Every row gives one point. The last column is the point's height on a tilted bowl or saddle (a function of degree 2), plus a little noise. Count its main directions that bend up, bend down and stay straight.

Points (17 x 4):
[[ 0.40  0.51  0.08 -0.07]
 [ 0.50  0.07 -0.03  0.36]
 [-0.16 -0.10 -0.35  0.33]
 [-0.23 -0.09 -0.24  0.32]
 [ 0.48 -0.04  0.01  0.40]
 [ 0.57  0.12 -0.15  0.27]
 [-0.27 -0.21  0.16  0.13]
 [-0.25  0.43 -0.79 -0.55]
 [-0.38  0.01 -0.24  0.19]
 [ 0.37 -0.27  0.11  0.32]
 [ 0.12 -0.45 -0.22  0.21]
 [ 0.05 -0.02  0.41  0.23]
 [ 0.00  0.40  0.19  0.19]
 [-0.21  0.32  0.51 -0.07]
 [-0.32 -0.08 -0.11  0.25]
 [ 0.37 -0.91 -0.27 -0.71]
 [-0.36 -0.08  0.01  0.19]]
Directions: 0 up, 3 down, 0 straight

Points, 24 rows:
[[-0.49 -0.40  0.30 -0.26 -0.09]
 [-0.27  0.20  0.26 -0.01 -0.09]
 [ 0.23  0.09  0.09  0.25 -0.03]
 [ 0.00  0.40 -0.19  0.09 -0.22]
 [ 0.01 -0.23  0.12  0.00 -0.12]
 [ 0.30 -0.05 -0.22  0.52 -0.02]
 [-0.53  0.33 -0.46 -0.15  0.43]
 [ 0.37  0.21 -0.30  0.40  0.03]
 [ 0.21 -0.18  0.39  0.17 -0.06]
 [ 0.14 -0.05  0.49  0.24 -0.15]
 [ 0.19 -0.57  0.31 -0.49 -0.52]
 [-0.22  0.61 -0.25 -0.70 -0.53]
 [-0.46 -0.17 -0.16  0.04  0.12]
 [-0.04  0.38  0.32  0.43 -0.53]
 [ 0.10 -0.88  0.28  0.19 -0.82]
 [ 0.53 -0.35  0.16 -0.72 -0.60]
 [ 0.40  0.00  0.27  0.47  0.09]
 [-0.22 -0.63 -0.61  0.14 -0.24]
 [ 0.18  0.12 -0.03 -0.57 -0.42]
 [-0.08  0.17  0.14  0.11 -0.15]
 [-0.14  0.33  0.04  0.05 -0.16]
 [-0.55  0.18  0.17  0.23 -0.10]
 [-0.08 -0.10 -0.31 -0.37 -0.09]
 [ 0.01  0.11  0.26  0.14 -0.15]]
Directions: 1 up, 2 down, 1 straight

Points, 25 rows:
[[-0.41 -0.14  0.12  0.18 -0.11]
 [ 0.23 -0.17 -0.13  0.00  0.26]
 [ 0.21  0.00 -0.03 -0.46 -0.07]
 [ 1.00 -0.92 -0.21 -0.43 -0.77]
 [ 0.61  0.01 -0.44  0.05 -0.05]
 [-0.14 -0.56  0.68 -0.53  0.08]
 [ 0.07 -0.26  0.10  0.13  0.26]
 [ 0.39 -0.24 -0.06  0.30  0.53]
 [ 0.32  0.06  0.42 -0.12  0.33]
 [ 0.48 -0.12 -0.38  0.50  0.51]
 [ 0.45  0.14 -0.53  0.30  0.19]
 [-0.56  0.14 -0.31  0.13  0.39]
 [-0.39 -0.43 -0.30 -0.03  0.05]
 [-0.07  0.11 -0.10 -0.34  0.15]
 [-0.20 -0.33 -0.02  0.10  0.05]
 [ 0.08  0.07  0.00 -0.19  0.17]
 [ 0.14 -0.20 -0.12 -0.27  0.12]
 [ 0.40  0.50 -0.39  0.04 -0.27]
 [ 0.12 -0.08 -0.21  0.13  0.27]
 [ 0.33  0.35 -0.25  0.45  0.37]
 [-0.07  0.35 -0.31 -0.71 -0.30]
 [ 0.38  0.12  0.21  0.40  0.61]
 [-0.15  0.23 -0.24 -0.05  0.25]
 [ 0.08  0.05 -0.19 -0.03  0.22]
 [-0.45  0.10  0.44  0.02 -0.31]]
Directions: 1 up, 2 down, 1 straight

Points (23 x 5):
[[ 0.35  0.07  0.03  0.17  0.00]
 [-0.30 -0.33 -0.07 -0.16 -0.39]
 [ 0.31 -0.07 -0.21 -0.22 -0.02]
 [-0.24 -0.12  0.05  0.05 -0.08]
 [ 0.18  1.04  0.21 -0.04 -0.82]
 [-0.07  0.46 -0.02  0.10 -0.12]
 [ 0.21 -0.50 -0.07 -0.63  0.04]
 [ 0.33  0.00 -0.33  0.11  0.08]
 [-0.09  0.29  0.32  0.30  0.22]
 [ 0.34 -0.12  0.86  0.04  0.69]
 [-0.22 -0.25  0.34  0.00 -0.03]
 [-0.13 -0.27  0.07  0.40  0.31]
 [-0.28  0.00  0.44  0.34  0.50]
 [ 0.24 -0.53  0.53  0.36  0.78]
 [ 0.07  0.43 -0.10  0.45 -0.03]
 [ 0.24  0.09 -0.21 -0.24 -0.11]
 [ 0.54  0.26  0.08  0.37 -0.09]
 [-0.02  0.19 -0.05 -0.38 -0.04]
 [ 0.22 -0.62 -0.06 -0.04  0.03]
 [-0.22 -0.20 -0.54 -0.30 -0.17]
 [-0.21  0.21 -0.59  0.00  0.07]
 [-0.36  0.80 -0.33  0.14  0.08]
 [-0.38  0.39 -0.20 -0.06  0.10]]
Directions: 3 up, 1 down, 0 straight
